Each row is a point. To make a cloud, some directions were put in groups of two or more. Within a group, all points are equally far from the middle, so they leave a hole (a ring in 2 directions, a hollow ball in 3). The other directions are filled evenly. Then the cloud was stretched, turned, moved and blurred a little. How many holes are there, and how many directions does each take, smallest first?

Cloud, 20 rows:
[[ 81 -44   9]
 [-42  47   0]
 [-33 -14 -19]
 [ -3  54 -25]
 [ 10   5 -46]
 [-21  28  24]
 [-26 -49  51]
 [ 25 -49  12]
 [  2  35  17]
 [-36 -56 -50]
 [ 14 -66 -44]
 [ 44 -45 -22]
 [  5 -47 -46]
 [-39 -85 -32]
 [-54 -10 -47]
 [ -9  26  38]
 [ 28  17 -21]
 [ -6 -55 -29]
 [ 66  30 -30]
 [  8 -53 -30]]
Holes: 0

Cloud:
[[ 57  37 -23   7  -5 -22]
 [-59  80 -47   8   4  26]
 [ 48  83 -15  23   3   2]
 [ 14 -22  82 -24   0   4]
 [-73  15  53  30   6  30]
 [ 12  38  77 -10  -7  55]
 [ 29  12  57  30  21  57]
 [ 49  76  19  50  -1  12]
 [-62 -36  28 -33  -7  11]
 [ 51 -14 -15   5   5 -13]
 [-73 -26  14 -15 -33 -18]
 [-31  22  72  34  36 -40]
 [ 44   7  52  12  53 -27]
 [ 20  14  41 -28 -54 -16]
 [-31  17  16  32 -63  65]
 [ -8 -41  39 -36 -32   8]
 [-23  79  18  73   6   0]
 [-23  15 -21 -21 -64  45]
 [  9  25  -7 -37  48  60]
 [ -2 -47  61 -17 -12  13]
 [-72  -8  32   1 -29 -45]
 [-44  58 -32  40  37  31]
 [ -3   9  81  12   6 -60]
 [-22 -35  61  10  10  40]
 [ -2  50  15 -16  74 -41]
 [ 47  -7  23  -8  58  -6]
 [-31  46 -49 -10 -11  68]
 [-67  79 -15   2 -44   5]
 [-50  68 -21  14  55  11]
 [ 47   0  40  22   5 -50]
 [-26 -57  36  18 -10   4]
 [ 19  80 -30  -2  -8 -37]
 [ 18  75  11  64 -18 -26]
 [-51  38   7 -22 -36 -56]
 [ 23  27  11 -18  56 -59]
 [-55 -24   6  -1 -61   2]
 [-30  64 -50   8  -9 -44]
 [-47  13 -57   0   4 -41]
 [  0  24  76 -51  17 -11]
 [ 12  47 -20  27   6 -67]
 [-59  47 -35  -7 -42  52]
 [-70 -28  38 -23   1  18]
 [ 27  25   9 -33  53 -51]
 [ 44  21  32  36 -20 -48]
 [ -3  52  66  42  47 -20]
 [ 45  18  51  18  52  22]
 [ -4 -13 -15 -35  56  32]
 [  8  17  51  32 -22 -66]
 [ 58  51   5  44 -19   9]
 [  7 -27  63  14  20  38]
 [  0 -19  19 -68  15  15]
 [-42  -3  13  55 -25 -52]
 [-39  -9  17  43  27 -54]
 [-47  44   5  78 -16  32]
 [-11  38  20 -33 -12  80]
 [-68   4 -34 -27 -26 -24]]
Holes: 3 (2, 2, 2)

Cloud, 72 rows:
[[  -8  -12  -71   20  -22   55  -42  -23]
 [  69   -8   14   35  -59   23   -3   42]
 [ -65  -22  -20   25  -64   19   65    2]
 [  15   32   14   10  -42  -34  -22  -70]
 [   0   82  -34   27   -2   20    9  -11]
 [ -49   33   46   47    0   28    1    2]
 [  80  -26    2  -27  -10   20    8   28]
 [ -83   15  -30   24    1  -41   -5   14]
 [  78  -63  -42  -19  -16   14   12   -3]
 [  23   60   -5  -32   22   63   33   47]
 [  47  -17   34   -7    9   55  -24  -48]
 [ -92    3   -2  -46  -50  -10   14   -6]
 [ -10  -49   13  -16   69   -4  -38   32]
 [ -38   34   37   19   -6   18  -14  -43]
 [ -39  -18   -3  -41   57   20   -7   28]
 [  33   19   -2   39   36    9  -44   49]
 [ -18   35  -70  -28   22   40   -6  -21]
 [ -59  -28  -79   38  -15  -12   30  -58]
 [  37  -32   -4  -30   67   53  -14   51]
 [  63   15   -1  -22  -12    3  -52    1]
 [ -83   39  -40  -44  -40   27  -16   45]
 [ -20   46  -29   51  -52  -21  -13   39]
 [  45   45    8  -23  -10  -27    6   29]
 [ -56  -16  -48   15  -75  -48    1  -59]
 [   6  -52    5  -60  -41   21  -11    5]
 [   6   23   47  -13  -46   74   10    0]
 [ -58    4  -11  -78  -53   18   26   52]
 [   9    7   31   27  -28  -35   51  -77]
 [ -92  -14   18  -27  -14  -11   30   -8]
 [ -13  -80  -15  -28   16   13   33   10]
 [ -65    8   -4   25   50  -33   23  -53]
 [ -73  -47  -19  -34    5  -26   20  -48]
 [ -73   18  -35   -2   -8   70    2   11]
 [   9    4  -53  -14  -81  -38  -18  -39]
 [  28    2  -14   36  -52   -3   29  -89]
 [ -87   -9  -44  -32  -40  -77   35  -19]
 [  -8  -69  -35    3    0  -71  -11   10]
 [ -25   55  -39  -69  -14   65    4   70]
 [  28   19  -54  -51  -60    0   36   -8]
 [  -9   54   12  -26   28   78    8   23]
 [   8   54  -48  -34  -36   11   36  109]
 [ -46  -47  -65  -43   11    5  -13  -38]
 [ -76  -30   19   34  -10   25   39   10]
 [   9    9  -15  -22  -73  -76   23  -17]
 [ -16 -106  -36   10   -9  -34   -3   -7]
 [  21  -63   12   21  -16   -3   44  -89]
 [ -24  -38  -28  -41  -62   31   15   75]
 [  -2  -47  -20   45   81    9  -28    8]
 [   8   14   13   45   29  -33   49    3]
 [  35   28   28    0  -61  -16   37    7]
 [  -3  -76   -1  -33  -39   18   18  -24]
 [  28    1  -32   54   28   59   33   31]
 [ -31    5   31   21  -70  -46   14  -33]
 [ -37  -20  -57    8  -85    0   39    6]
 [ -46   -4  -33  -26   38    9   73  -61]
 [  -9   17  -67   71    4  -21   12  -26]
 [  -9   -2  -55   29   23   14  -62   41]
 [  18    8  -25  -16   44   71  -55   28]
 [ -16  -64  -43  -36  -15   33  -37  -57]
 [   8    4   -7   19   24   38   63  -50]
 [  68  -11  -32    9   36   14   25   23]
 [ -32  -56   23    7   21   40   -8  -61]
 [  35  -26   21  -54  -37   10   14   40]
 [  28  -92    4  -35   15   25   17    9]
 [  40  -55    4  -11    8   12   14   97]
 [ -58  -30    3   18   12   18  -27  -65]
 [  -9   -9   19   19  -20   31   15  -85]
 [  35  -59   35  -10   39  -26   25  -27]
 [  27    4   53   -6  -20   26  -28  -35]
 [  30   71  -46  -47   14  -16   19  -11]
 [ -33    5   38   49   10  -30    3  -44]
 [  28    2  -14   51  -17   31  -70  -41]]
Holes: 1 (6)

Cloud, 105 rows:
[[   3    0   43    8   15   19   50   -4  -16]
 [ -19  -55  -29  -17  -17   26   76   49  -53]
 [  65   46  -14  -38  -82   -1  -11  -30   33]
 [  51   17   21  -70  -70   20  -17  -72  -30]
 [ -50   81  -35    2   -8  -45   35    2   11]
 [  -9   -4  -82   -1  -15  -30   43   17   67]
 [ -50   31  -11   16   11  -21   28   -3   58]
 [ -10   -4    8   10   -9   -9    2   87   13]
 [ -35   -8   10   -5   12   72  -16    9  -17]
 [ -49   51  -26   11   33  -50   54   18   23]
 [   7  -48  -81   12  -13    6   81  -22    1]
 [ -73   -1   51  -17  -29  -20   18  -32  -61]
 [  32   72   30  -17   47  -28  -40   62  -23]
 [  45   56  -26  -27  -59  -71   17    0  -18]
 [  18   39   32  -58  -61   35  -11    6  -28]
 [ -41   11  -16  -16   -3   23  -73  -55   17]
 [  43   35  -36  -50  -32   18   -8  -52   15]
 [ -16   63  -41   15   47  -40   33   14   28]
 [  63   34  -56   -1  -54   19  -30   12   36]
 [  31  -31  -63  -18  -62   18  -29   23  -64]
 [  43  -19   43  -50   -1  -14   14  -69  -33]
 [ -53   33  -37  -34  -38  -10    7  -39   73]
 [  13    5  -17  -41    9    2  -53   51  -45]
 [  61   -3  -58  -22    5   19  -46    8  -40]
 [ -44   20    2   37    5  -28   10  -49    3]
 [ -39   -3   18   33   15  -24  -38  -66   35]
 [  16   62  -15  -35  -18  -27   87   51  -15]
 [ -44   45   24  -24   -9  -78  -40   37   -9]
 [ -23    2  -53  -32  -73    7  -47  -13   34]
 [ -71    9  -42  -24   81  -13    3  -37   -6]
 [   1    5   11   51   77   35  -30    8  -37]
 [  27  -40  -52  -26   30   49  -21  -21   21]
 [  -1  -30  -20   -4   37   64  -30  -41   26]
 [  24   49   18  -55  -73  -11   20   16   -4]
 [  56    7  -40  -51    9   -6    2   62   15]
 [ -28   40    9  -28   -4  -72  -82    6   15]
 [ -75  -36   38  -45   17  -22   25  -12  -36]
 [ -53  -64  -57  -43   37  -14  -21  -18   18]
 [   0  -21  -19   27   30  -35  -32  -14   40]
 [  -1  -45   25  -20  -77   -9   44   -6  -26]
 [ -39   68  -36  -13  -25    8   -7  -23   -2]
 [ -30  -27   16  -14   22  -81   -1   12   -2]
 [  27   14   47  -12   -4  -34  -38   14   22]
 [ -56  -31  -87  -46  -21   -2   41  -36   16]
 [ -49   -6   -8   15  -48  -22   21   85    3]
 [  51   31   47    3  -94  -11  -18    8  -13]
 [ -77   25  -58  -34  -24   10   33  -11   23]
 [ -44   71   23   42   10  -44  -11   21  -19]
 [ -69   70   19  -40   21  -24   25    1   27]
 [ -74   -4    3  -31  -13  -37   -5   77   35]
 [  57  -14  -40   -1    6   21  -65   -8  -53]
 [ -24  -21   83    0    6   56  -43  -13  -19]
 [  49   33    6  -22  -31  -35   91   32  -25]
 [   2   71    3   22  -11  -21   55  -20    7]
 [  45    8  -18  -41  -74    6   -2   39   28]
 [ -31   61  -74  -16   -9  -39   -7  -13    2]
 [  20   35   51  -77   16   24   16  -26  -37]
 [ -69    4  -28   -3   41  -34   40  -61  -32]
 [  52  -53  -28  -24   47   14   22  -43    9]
 [ -24   32  -19   -4   37  -83  -41  -14   43]
 [  31   16   69  -21   45  -22   17   15   18]
 [ -25  -45  -46   -8  -17   10   71   61  -77]
 [   2   19   42    5   15  -28   35    0  -66]
 [  16   15   23  -23  -48   33   26   58   39]
 [-117  -76    6  -12   31   21   46    3   32]
 [ -19   33   -7  -10   -7   38   -2   72   26]
 [ -51   38   -6   16   82  -48   28   -3   44]
 [ -15   66    9   16   13  -40  -32   78  -35]
 [  -4  -28   58  -35  -11  -42   -3  -71   10]
 [  12   33  -48  -32  -41   24    0  -28   52]
 [   6  -13   -5   11  -17   26   95   39   22]
 [  54   40  -32  -28  -40  -37   32  -32   39]
 [ -10   23   55   45   55   21  -39  -12  -37]
 [ -83  -44  -22    1   20  -13   37  -58   32]
 [   0   32   24  -71  -10    0   39   26   28]
 [  76   65   14  -40  -20  -25   -6   21  -15]
 [  16    9  -15  -22   14    9   46   97   25]
 [ -59   -6    5  -55  -14  -35  -57   33   45]
 [ -54  -26   12   14  -13  -56  -24   66   -6]
 [  21   40   -1  -53  -80  -11  -47  -28  -39]
 [ -18   -7   17   -4  -30   18   91   14   42]
 [  25  -56  -12  -64   18   39    8   27  -11]
 [  -2  -58   33  -62   33   49    0   13    1]
 [  65   18  -34    2  -29   10  -41  -51  -72]
 [ -34  -48   41  -15    7  -31    8   26   21]
 [  34   32   44   25   50   -7   25   21  -44]
 [ -49   72  -36  -24  -24  -25    7  -40   26]
 [ -77   14  -66  -24  -19   -6    3  -33    0]
 [ -62   40  -21  -37    6    0   46  -49  -34]
 [  51    4   13  -20  -50  -24   49 -107   15]
 [ -61  -35  -52  -53  -60  -15  -37   -4   14]
 [ -13  -20   39  -46    6  -17    3   35   73]
 [ -66   12   28  -72  -32  -34  -14  -23  -49]
 [  66    4   20   34   40  -32  -78  -12  -33]
 [   7   30  -45   -6  -27   30   84   64   36]
 [  30  -33  -35  -33   -6    0   14  -55  -23]
 [-108  -33   71  -43   27  -19    5  -36  -14]
 [ -49   34  -43    3   -5   13  -26   97  -39]
 [  51   -1   41  -32   27  -39    5  -21   42]
 [ -64   20  -10  -57   36  -32   11   66    1]
 [ -60  -45  -20   10   41   39   25   -1    6]
 [  41  -43    6  -31  -45   10   75    2  -44]
 [  19  -36   50  -42   26  -13    3  -40  -21]
 [   1  -85  -19  -32   23    9  -13   21  -14]
 [ -43    2  -54    1   29  -55   51  -64  -38]]
Holes: 2 (2, 2)

Cloud:
[[  61  -37   30  -18  -20   51   17    0  -37]
 [  77  -13  -25  -32   46  -46  -25   55  -19]
 [ -26  -15   24    8   14   -2  -53   33   49]
 [ -15   -8   64   23 -100  -24    8  -47  -48]
 [  21   40    7  -27  -17   66   33  -28  -68]
 [  -1   -6  -43  -41   65  -43  -60   31  -16]
 [ -11   18   47  -60  -37   11   -8  -44  -88]
 [ -41   21   36   -5  -68   18   54    2   29]
 [ -67   13   -4  -84  -12   -9    7  -19   11]
 [  28  -66   33   23   41  -51  -30  -10  -12]
 [ -20  -36   79  -28  -91  -30   32  -24  -21]
 [  73  -18   40    7   12  -60  -16   17  -65]
 [  11   -3   93  -66  -37  -16   -3  -75   -8]
 [-102    1   -1  -45    6   27  -27  -31   21]
 [  -3  -37   28  -68  -26  -19   42  -35  -33]
 [ -69  -13  -15  -67  -22  -14   14  -24   20]
 [  27   11   16  -64  -10   10   34   79   -5]
 [  80  -30   42  -20  -16   10   38   64  -32]
 [ -22   17  -49  -37   24  -22  -88   -8  -35]
 [ -71  -45   47   25  -22  -27  -20  -15  -31]
 [   7  -42   78   14   27  -32   45    1   55]
 [  -6    2   54  -28  -18  -54   50  -29  -54]
 [ -43   13  -38   49   35  -40  -50  -28   11]
 [ -88   27  -26   29  -13  -17  -20   -1   35]
 [ -21   55  -31  -47   -8  -56   -4   33  -42]
 [ -47   22   -6   17   37   -4   61    5   10]
 [ -62   60  -20    7   12  -12   23   13   36]
 [ -33   50  -19   -2    2   43   30   37  -11]
 [ -57   48   29   -5  -65   32   14  -67  -26]
 [  -7  -36   62   42  -64   19   24  -15  -25]
 [  63  -24   22   37    4  -25  -30   39  -10]
 [  24    2   64  -53  -16   56   22  -47  -19]
 [  -8   13    9   61  -60    1   -9   -6   -5]
 [ -19   53   45   29  -13    5  -27  -56  -28]
 [  -6   54   -8   14  -37   25    5   27   13]
 [  43   -9   -9  -28    5  -51   30    4   38]
 [ -30    8  -32   34   45  -36   33  -25   52]
 [  88    8   22  -10    9   -5  -45   14  -40]
 [  -8  -28  -60   17   75  -19  -39   22   -3]
 [  23  -39   93   -8  -57    9   52  -56   -3]
 [   6   67   59  -33  -25   43   -6    2  -15]
 [ -18   27   77   30  -63  -62    9   -7  -36]
 [  58  -38   68   15  -49  -43   27  -18    3]
 [ -20  -16   99  -20   -8   18    8   16   26]
 [  29   30   -9  -54  -48   46   16  -46  -15]
 [  31   31  -34   29   59   -8  -40    8  -51]
 [ -52   64   44  -10  -68  -24   17  -21  -34]
 [ -27  -13   16  -54   45   -4  -62  -49  -19]
 [  24  -15    2  -47  -46  -60   12  -18    2]
 [ -35   13   32   16  -37  -62  -39   31   16]
 [ -21   -5   81  -36  -33  -14   23   44   10]
 [ -37   26   42   -2  -30   68    4  -24  -18]
 [   9   39  -57  -28   45  -31   45    7   -3]
 [  16   59  -13  -38  -68  -21  -11   31  -20]
 [  28   -4   65   29  -53   26    7  -54  -28]
 [  28    0   95  -35  -28   -9   15   26   23]
 [ -26   15  -44   -2   29  -57   24  -36   50]
 [   4   33   42   46  -32    4   57   12   18]
 [ -38   10   91   50   -4  -12   48    6   23]
 [  25  -18   71   13    0  -17   77  -50    9]
 [ -28   -1   51  -56   13   12  -58  -22  -45]
 [ -16  -34   57   -4  -26   -6   17  -69  -64]
 [  31  -70    5  -13   13  -41   19   42   -8]
 [  17  -19   33  -50    3  -36   73   35  -45]
 [ -19  -14   89    3  -81  -12   75  -21   17]
 [  42   -5   -1  -68   45   45  -43   -8  -22]
 [ -17    3   14  -16  -27  -21   25   93  -90]
 [  17   29   12  -59  -20  -47  -32   59  -68]
 [   6  -18  -75  -29   58  -16   -1   29   13]
 [  68   25   39   38    0  -47   48   46  -36]
 [  -4  -17  -31  -41  -55   16  -51   65  -53]
 [  25   25    0  -20   42  -64   44   -2   23]
 [  57   -8  -13  -46  -68   14   19   17  -22]
 [   0  -32   63   41    3   10   10    8  -63]
 [  -4  -25   96   41  -35  -31   46  -40  -39]
 [  23   13  -30    1  -29  -81   -9   21  -46]
 [ -47   32   20   47  -48  -50   12  -62  -24]
 [  10   14  -27  -33  -38  -24  -16   71    0]
 [  11  -66   -3    4  -37  -47  -20   22  -61]
 [  19  -51   14  -68   54    9  -18   12  -49]
 [ -46  -13  -44   37   49  -33  -28  -47   50]
 [ -50   21    3   19   12  -39   -6   60   10]
 [  37    6   26  -34    8   -8   78   68  -11]
 [  -6  -20   16   29  -17  -92  -42   -5    1]
 [  53  -52   47   -5  -18    8  -10    2   19]
 [ -10  -16   36   25    9  -53    1  -69  -44]
 [ -49   10    9  -68  -19  -26  -31   21  -52]
 [ -27  -21  -17    1  -17  -84    9  -40   44]
 [ -12   66   61    4  -50   27  -19  -55   -2]
 [ -17   -7  -25   60  -15  -28  -52   17   -9]]
Holes: 1 (8)

Cloud:
[[ -22  -10   -5  -42  -51  -88   38   30    1]
 [  32  -70   59  -30   -9  -14   30   24   27]
 [  50  -54  -27  -67   26    4   69  -35  -23]
 [  54  -75   27   -4  -14   32   18   23   33]
 [ -20  -28  -36  -35   42   19  -23   29   66]
 [ -37  -68    5   31   16   -1   13  -82    4]
 [ -51  -53  -29    2  -35  -56   28  -34    7]
 [  18  -31   47   18    2  -27  -53  -29  -16]
 [ -21   -9  -29   26   64    2   13   -7  -55]
 [ -15  -51  -49  -13   25  -59   24  -48  -19]
 [ -99  -12    3   -5  -10  -26  -20   31   25]
 [ -47  -23   71    2  -21   20    4   45   21]
 [ -83  -12   26  -37   -2   21   -9  -16  -65]
 [   0  -82   46  -47    6   35   48  -43  -18]
 [ -11   10   10  -46  -22   49  -23   46   59]
 [  -4  -59    2  -21   63   -6  -11  -55   33]
 [  28  -75    0    6    4  -51   40   19  -56]
 [  42  -21  -21  -71   20  -29   28   22  -15]
 [  18   -9   30   36  -40   12    5  -47  -74]
 [  46  -51   34  -64  -16   18   -1  -53   -5]
 [  14  -53  -20   -9   -5 -108   13  -13    2]
 [ -29  -28   41  -45  -60   13  -45  -48  -24]
 [  47  -12   29  -53  -39   48  -21  -32  -46]
 [ -31  -86    2  -67    1   -2    6  -10   21]
 [  69  -22   40    5   18  -48  -17  -13   -9]
 [ -49  -25   33   69    4    3   54   -9   -1]
 [ -44   14  -10   12   17   53    2   27   54]
 [  -2  -57  -36   26   55  -11   15   45   53]
 [  36  -33   53  -12  -70    5   18    7  -33]
 [  56  -89  -28    2  -21   -9    8  -24  -75]
 [ -26  -11  -38  -40  -65  -11   16   40  -46]
 [  37   34   26  -58   16    7   15  -56   51]
 [ -57    1   25  -72  -10   28  -16   24  -46]
 [ -50  -69  -51   41   -6   20   34   20  -70]
 [  -9  -57   13  -58   61  -14   34    6   53]
 [ -62  -49   -3   40  -43   19   47   30    1]
 [  43  -72  -41   -6   16   15   56  -17   61]
 [ -64   21  -22   -1   53   28   -1   -6   22]
 [ -25  -21  -13  -66   66   43   10  -30  -26]
 [   5    2   20  -56   54    8    2   49  -11]
 [ -12  -15  -16  -70  -49   35   14   40  -66]
 [ -23  -39   27  -23   13  -10   53    6  -82]
 [ -14   -6  -17   34    7   77   15   28   17]
 [  29    0   67   23   10   28   60  -43  -23]
 [ -10  -34  -53   36   31  -20    8   59   21]
 [  54  -61  -20   41  -10  -27   74  -58    8]
 [  23  -37  -13   52   13   -9  -20  -47    9]
 [   5 -116   15   40  -33   40    5   16  -20]
 [ -21  -85  -21   34  -40  -28   17  -16   27]
 [  21  -64  -34  -77   34   58   55  -36    1]
 [ -20  -33   34   32  -19  -29   51  -20  -76]
 [   3  -43   -1  -26   11    5   13  -89   62]
 [  -7  -83  -32  -55    5    2   21  -50   30]
 [  42  -89   23  -75  -10   20   -8   -9  -21]
 [  -4  -31  -41   31   73   50   29   -5   28]
 [   0   20   -8   42  -18   18   38   48   39]
 [  67   13   19   11   59   21   56   20   38]
 [ -40  -77   36   51  -26   -4   13   40   -5]
 [  27  -56   71  -20   13  -52    8   18    5]
 [ -31  -70  -17   58   12  -15   73  -21  -59]
 [ -24  -40  -83   -6   20   -7   56  -12   16]
 [ -31  -69  -16    2 -101   -8   18   -7  -29]
 [ -56    4  -46   37   18  -55   46    8    7]
 [  30  -94  -53    9  -16   -8   66  -43  -44]
 [  -3   38  -22    2   32   -3   -3  -50   78]
 [  30   -7   75   -2   -8  -49  -10  -14   -2]
 [   9  -76  -13  -78   17   30  -20  -33   13]
 [  61  -56   28    0   53  -19   27   -6  -20]
 [  -6  -36   -2  -72    3  -65   71    0   49]
 [  57  -29   49   36  -27   -5   -7   38   -2]
 [  21  -40    2   37  -50  -21   21  -63  -38]
 [  52  -44  -68  -38   15   30   64  -71  -10]
 [   1  -35  -12  -44    0  -49   60   -4  -59]
 [ -34   11  -48   15  -15   46  -13  -50  -35]
 [ -31   26   30  -18  -10  -69   40  -27  -22]
 [  15   49   -2  -18  -22  -18   18  -51   -1]
 [  64  -22   20   40  -18  -11   74  -32   19]
 [ -23  -72  -11  -55  -48  -33   29  -19   21]
 [  30   17  -14   47  -25    0   17  -12   -6]
 [ -46  -67   30   26   35  -34   23   33   28]
 [ -10  -51   -3   55  -33  -52   39   -6   56]
 [  21  -76  -10   11  -51  -90   20   33  -11]
 [  -3  -33    4   35  -46   -8  102  -18  -15]
 [ -58  -12  -18   48  -52   -1   20  -30  -32]
 [  -7    0   -7   19   45   48  -12  -69   39]
 [   0   -9   39  -16    0   93   -2    4   19]
 [  23  -43   22   16   31   85    0   -7   25]
 [ -49  -60  -68  -13   10  -21   14  -15    0]
 [ -12  -39  -29    5   57   19   32   55   48]
 [ -23  -14    7  -37   29   66   -5   63    5]
 [ -26    4  -19   61  -25   41   20  -60  -27]
 [ -23  -38   31  -33   20  -34   23  -75   45]
 [   8    3  -52  -28  -37   -6  -21   22  -44]
 [ -63  -12   35  -55  -19  -57   -5    3   17]
 [ -22  -11   75    2   15  -25   11  -35    1]
 [  -2  -22   35   48  -42  -50   29   -3  -41]
 [  33  -48   33   26    7  -53    3  -43  -30]
 [ -26   -6  -11   43  -26   77   65   12  -30]]
Holes: 2 (3, 4)
